Each row is a point. To make a cloud, some directions were put in groups of two or more. Within a group, all points are equally far from the middle, so they leave a hole (a ring in 2 directions, a hollow ball in 3). The other directions are filled evenly. Then the cloud was stretched, turned, moved and blurred a little. How many holes are there, and how many directions does each take, smallest first?

Cloud:
5.4 0.7
2.8 -0.8
-2.0 -6.6
2.0 2.1
-1.9 -0.3
0.7 2.6
2.1 -0.6
-2.1 -2.9
-0.7 -1.3
3.0 1.1
2.9 -1.5
-6.1 -0.3
4.0 2.7
1.2 -2.5
Holes: 0

Cloud (19 x 3):
3.0 3.8 3.2
2.2 4.2 -1.9
-2.4 0.2 -3.4
1.8 1.6 -5.0
3.1 -3.6 4.2
-3.5 0.0 1.4
-1.7 2.3 -1.6
-3.2 4.6 1.3
3.7 1.5 -1.6
5.0 -3.4 -3.1
1.5 -2.4 0.1
-1.4 1.6 3.5
0.4 -1.2 -2.3
2.7 2.5 -1.0
-2.1 -3.0 -0.1
-0.7 -3.0 -5.3
4.3 -0.1 1.3
0.7 4.8 -2.5
-1.1 -0.3 -3.9
Holes: 0

Cloud:
0.2 -3.5 -0.4 3.7
-2.2 0.9 3.1 3.2
-3.0 2.6 -0.9 2.7
-4.3 -1.9 -0.9 2.7
1.4 -1.9 -3.0 -4.8
-0.3 0.8 -4.5 -3.0
-2.3 -4.8 -0.5 -2.5
4.3 -0.4 1.7 -2.7
1.3 -2.7 -4.5 -0.4
-2.2 1.9 -4.0 -1.9
-4.6 -1.9 -1.1 2.2
-0.6 1.6 -2.6 -5.2
-0.4 -4.7 -3.1 -0.4
1.4 -3.4 -3.2 1.8
-5.4 -2.0 -0.9 -0.8
0.7 -3.9 -2.7 2.2
4.2 -0.6 1.8 -2.8
1.6 -2.4 3.5 1.5
-1.3 -4.8 -0.1 -3.4
-4.5 -2.4 1.2 -3.1
-0.4 -1.8 4.9 -0.6
2.3 -2.8 0.4 -4.8
3.4 -1.6 -1.1 2.5
-2.3 -2.7 0.1 3.9
-1.4 1.6 -3.5 -4.1
-1.9 -0.1 5.1 -1.0
-2.1 2.9 -2.9 1.3
-4.8 -2.0 -1.1 1.8
2.1 -2.0 -1.2 -5.4
-0.7 1.6 -2.4 -5.3
2.6 -2.5 3.4 -1.1
Holes: 2 (2, 2)

Cloud, 49 rows:
3.7 -0.8 -1.6 -2.5 -3.2 -1.1
5.0 -3.7 -0.4 2.7 1.7 3.7
-1.3 2.4 -3.9 -0.3 1.4 4.0
-2.0 -3.0 -0.7 2.9 2.0 4.1
0.1 -4.5 -3.7 -3.4 -0.2 1.0
-4.3 -0.7 2.7 0.2 4.2 1.7
1.3 -5.8 -0.3 -1.3 -4.2 1.5
1.1 -0.4 0.7 -3.1 -0.5 1.6
4.4 0.5 0.6 3.7 -3.7 -1.9
-1.9 -0.4 -5.0 0.9 2.8 -0.7
-0.1 -5.1 -1.0 -0.4 -3.8 6.2
2.5 2.5 -3.1 -3.6 -2.9 0.7
5.2 -3.5 -1.5 0.1 -2.5 1.0
-2.7 4.1 -2.9 4.0 0.0 1.4
0.5 -3.4 -1.0 1.2 -2.3 0.1
-1.8 3.3 -3.6 2.8 0.2 -3.0
0.1 -1.8 -1.0 0.1 2.0 -3.7
-0.4 -4.0 -4.4 0.5 3.9 -1.5
4.6 1.8 -2.6 -2.5 -0.6 0.5
1.4 1.3 1.7 5.6 -1.4 0.7
3.0 1.9 -1.6 -0.2 0.6 -2.3
-1.9 -4.2 2.2 -2.2 2.9 3.3
-3.3 2.1 -2.5 -3.7 0.1 2.5
0.2 0.9 0.0 3.8 -2.5 0.1
0.2 -5.6 0.7 4.3 -0.5 -4.0
-1.1 -7.3 -0.3 -1.7 -0.6 -0.7
4.4 -0.6 -2.8 3.8 0.6 2.7
2.9 -4.1 0.5 -0.7 -3.2 -0.3
4.0 -6.5 1.4 -1.0 -0.4 2.8
-2.6 -3.9 -1.0 1.0 0.2 3.2
2.9 -2.2 -0.5 -4.2 1.1 2.7
-3.8 -4.2 -1.3 -0.5 3.5 -0.5
-1.9 -0.8 2.6 0.1 -2.2 -2.6
1.5 2.3 -0.8 2.0 -4.0 1.5
-5.0 -4.5 0.5 1.2 3.2 2.3
5.2 -4.5 -1.3 2.4 -0.1 1.9
-0.6 -1.9 0.4 -2.3 1.0 -0.1
-2.7 -5.4 -1.1 2.9 -2.8 1.0
-0.8 0.2 2.1 -1.4 -1.6 4.5
-0.3 -1.4 0.3 1.7 -5.7 -0.5
2.3 0.3 2.8 0.2 -1.2 3.6
3.8 -0.5 -3.5 -0.6 7.5 1.4
-0.1 -0.7 3.6 -2.2 0.3 0.5
-0.6 -5.9 -3.9 5.3 -0.2 -0.3
4.4 4.2 -3.9 -3.4 -1.9 -1.2
2.2 -3.0 -2.9 -5.0 0.0 0.7
4.3 -2.0 -5.9 2.8 1.3 0.4
-1.0 -0.3 -2.2 0.3 -4.4 3.5
4.7 -5.2 -1.7 1.3 -5.9 1.0
Holes: 0
